Rows are points. The last column is the point's height on a tilted bowl or saddle (a function of degree 2), plus a little noise. Count its main directions that bend up, bend down and stay straight.
In the rows, zero is written as 128.

Points (10 x 3):
[[109 165 146]
 [114 140 135]
 [115 132 132]
 [150 125 132]
 [130 142 142]
 [124 113 126]
 [113 105 122]
 [174 143 144]
 [111 158 142]
 [124 222 212]]
Directions: 1 up, 1 down, 0 straight

Points:
[[171  96 110 166]
 [ 76 124 198  86]
 [153 135 168 178]
 [171  99 134 181]
 [153 112 108 149]
 [106 145 110 132]
 [139 125 176 171]
 [167 142 107 139]
 [105 137  92 131]
 [164 138  71 120]
 [155 148 128 152]
 [127  88 112 142]
 [ 94 143 104 128]
 [138 141 152 156]
 [124 134 147 143]
 [102  83 158 117]]
Directions: 2 up, 1 down, 0 straight

Points, 15 rows:
[[121 111 138 114]
 [161  93 100 102]
 [134 168 146 126]
 [129 121 172 103]
 [ 92 119 172  86]
 [172 130 118 117]
 [ 91  87 133  86]
 [168 143 105 128]
 [ 90  94 170  68]
 [155  98 130 102]
 [146 144  99 144]
 [125  75 103  94]
 [126 131 139 126]
 [126 128 194  93]
 [146 128  75 145]]
Directions: 0 up, 2 down, 1 straight

Points (21 x 5):
[[182 160 112 148  59]
 [157 168 120 117  98]
 [129 124  89 101 124]
 [ 92 101 122  97 114]
 [129 151 134 134 111]
 [ 99 149 145 133 120]
 [111 148  59 143 112]
 [ 95 161 149 160 110]
 [145 162 157 142  92]
 [ 65 142 136 151 106]
 [149  96 181 154 123]
 [ 64 139 103 135 106]
 [162  83 126 145 145]
 [118 112 137 139 126]
 [126 125 137  87 108]
 [165 170 205 126  56]
 [144 123 124 161 110]
 [133 104 112 124 131]
 [139 118 160  98 100]
 [119 138  64 145 114]
 [179 108 140 150  99]]
Directions: 1 up, 2 down, 1 straight

Points (21 x 5):
[[ 90 118 109 121 140]
 [129  80 130 132  91]
 [149 137 128 124 117]
 [169  89 124  99  77]
 [115 135 149 140 123]
 [ 92 147 130 139 132]
 [149 140 109 138 117]
 [109 147 111 101 136]
 [101 127  95 125 137]
 [124 149  77  92 127]
 [ 98  63  73 112 172]
 [ 62 155 127 132 131]
 [113  72 121 131 105]
 [ 90 115 126 137 124]
 [150 154 112 136 124]
 [134 105 104 104 123]
 [194 119 208  81  33]
 [137 134 130 179 118]
 [158 119 135 109 101]
 [ 80 163 102 136 132]
 [123 198 119 136 144]]
Directions: 1 up, 3 down, 0 straight

Points, 22 rows:
[[106 133 113 158 124]
 [ 90  94 165 157 116]
 [113 164 110 101 116]
 [131 167 155 123 108]
 [108 170 158 133 108]
 [100  66 140 135 115]
 [151 132 117  85  69]
 [ 96  89 114  98 121]
 [138 124 126 105  97]
 [191 142 191 161 140]
 [130 125 144 163 119]
 [177 118 139 126  96]
 [140 149 118 132 125]
 [124 111 134 134 113]
 [162 144 159  80  50]
 [115 138  82 129 123]
 [130 180 133  90  87]
 [ 72 103 105  82 150]
 [112  88 113 121 107]
 [101 140 129 132 128]
 [147  68 180 119  83]
 [ 70 145 139 143 129]]
Directions: 1 up, 2 down, 1 straight
